Every row gives one point. Each copy is the shape, with its points in the same order, turned, moved and blurred by noise. Is it also mirrored, or only turned?

Shape (7 x 2)
[[-16 -18]
 [ -2 -21]
 [  4 -19]
 [-36  39]
 [ 12 -18]
 [-36   5]
 [-21  11]]
Copy 1 (7 x 2)
[[ 23 -20]
 [  9 -25]
 [  0 -24]
 [ 28  38]
 [-11 -28]
 [ 35   4]
 [ 22  10]]
Copy 1 is: mirrored
Copy 2 (7 x 2)
[[ -4  14]
 [  7   6]
 [ 10   2]
 [-60 -12]
 [ 17  -9]
 [-33  11]
 [-29  -4]]
Copy 2 is: mirrored
Copy 3 (7 x 2)
[[-22  -9]
 [-20   5]
 [-15   9]
 [ 23 -51]
 [-13  16]
 [ -9 -37]
 [  2 -25]]
Copy 3 is: mirrored
Copy 4 (7 x 2)
[[  1 -26]
 [-13 -23]
 [-17 -19]
 [ 38  23]
 [-26 -16]
 [ 27  -9]
 [ 16   2]]
Copy 4 is: mirrored

Shape (7 x 3)
[[ 31 -10  38]
 [ 19  -2 -27]
 [-14  17  34]
 [ 30 -29 -10]
 [-19  43 -34]
 [-22  -8 -12]
 [ 16 -22  -9]]
Copy 1 (7 x 3)
[[ 21 -34  23]
 [ -1  12 -24]
 [ -9  -6  47]
 [ 13 -25 -24]
 [-20  60   3]
 [-34   8  -3]
 [ -4 -12 -16]]
Copy 1 is: only turned
Copy 2 (7 x 3)
[[-32 -15  32]
 [ -7   3 -27]
 [  3  13  44]
 [-21 -28 -16]
 [ 10  56 -21]
 [ 27   5  -5]
 [-17 -15 -12]]
Copy 2 is: mirrored
Copy 3 (7 x 3)
[[ 46  22  19]
 [ 20   1 -32]
 [ -6  11  30]
 [ 40  24 -33]
 [-30 -36 -28]
 [-16  23 -22]
 [ 33  24 -24]]
Copy 3 is: mirrored
Copy 4 (7 x 3)
[[ 51 -25   0]
 [ 12  26  19]
 [ 14 -17 -39]
 [ 25  -1  38]
 [-18  49 -27]
 [-21   0  -2]
 [ 14  -2  23]]
Copy 4 is: mirrored

Shape (8 x 4)
[[-27 -16  24  24]
 [ 24 -26 -52  -9]
 [-15  -9 -31 -25]
 [ -4 -31   3  -1]
 [-15  -5  14 -31]
 [ -9  30  22  52]
 [ 26 -20 -26 -47]
 [-16   4  40  34]]
Copy 1 (8 x 4)
[[-23 -12  19  24]
 [ 49 -34 -39   3]
 [  3 -23 -38 -11]
 [  4 -38   2  11]
 [-19 -28  -3 -29]
 [  3  38  35  16]
 [ 32 -48 -29 -36]
 [-19   8  41  16]]
Copy 1 is: only turned
Copy 2 (8 x 4)
[[-34   2  -6  16]
 [ 54 -29 -42   3]
 [ 16  -8 -41 -18]
 [ 10  14 -29  16]
 [  8  27 -25 -22]
 [-42 -35  27   1]
 [ 60  14 -41 -14]
 [-43  -6  20   6]]
Copy 2 is: mirrored
Copy 3 (8 x 4)
[[-35   7  30  13]
 [ 17 -50 -27  -7]
 [-11 -19 -16 -33]
 [-11 -22  20  -1]
 [ -6   7  22 -35]
 [-18  45   2  43]
 [ 32 -34  -4 -41]
 [-23  32  33  27]]
Copy 3 is: only turned

Shape (12 x 6)
[[ -1  10 -12 -16 -11  17]
 [ -5 -14 -13  43  18  34]
 [ 13  20  -3  -4  26 -11]
 [ 14   2   4 -18  -3  -4]
 [-41 -15  16   9 -39  38]
 [  9  27 -15  -4   2 -18]
 [-13  14  -3  -4   0  -7]
 [ 19  -7  12  -3 -31   3]
 [-22  22 -11  13  14 -21]
 [ 10  11  -4 -16 -26   8]
 [-13 -22 -12  23  -6  16]
 [  1  19  12  -5 -29  12]]
Copy 1 (12 x 6)
[[-18  26   3   5 -11   8]
 [-11 -23 -46   4  -1  23]
 [  0  19   0  11  36  20]
 [ -1  20  13  12   9 -10]
 [-17 -21   5  -1 -60  13]
 [  9  34   6 -13  20  13]
 [ -4  13  12  -8   7  18]
 [ 18  16   4  10 -19 -20]
 [  3   3   7 -21  21  33]
 [ -3  33   5   2 -16  -4]
 [-12 -16 -22 -16 -13   5]
 [ 11  21  11   9 -25  10]]
Copy 1 is: mirrored
Copy 2 (12 x 6)
[[ -5  -5 -14 -13  11  12]
 [ -8 -43  -3  37 -12   0]
 [ -5  17 -15  19  30 -12]
 [ 13  14  -9  -9  10  -6]
 [-14 -17  27 -16 -31  35]
 [-20  19 -23   0  19  -9]
 [-18  12   0   3  16  -1]
 [ 11  12  -7 -18 -22  -2]
 [-35  15   3  17  19  -8]
 [ -2   8 -17 -20  -4  10]
 [-15 -32   8   7 -14  -5]
 [ -8  18 -13 -16 -20  20]]
Copy 2 is: only turned
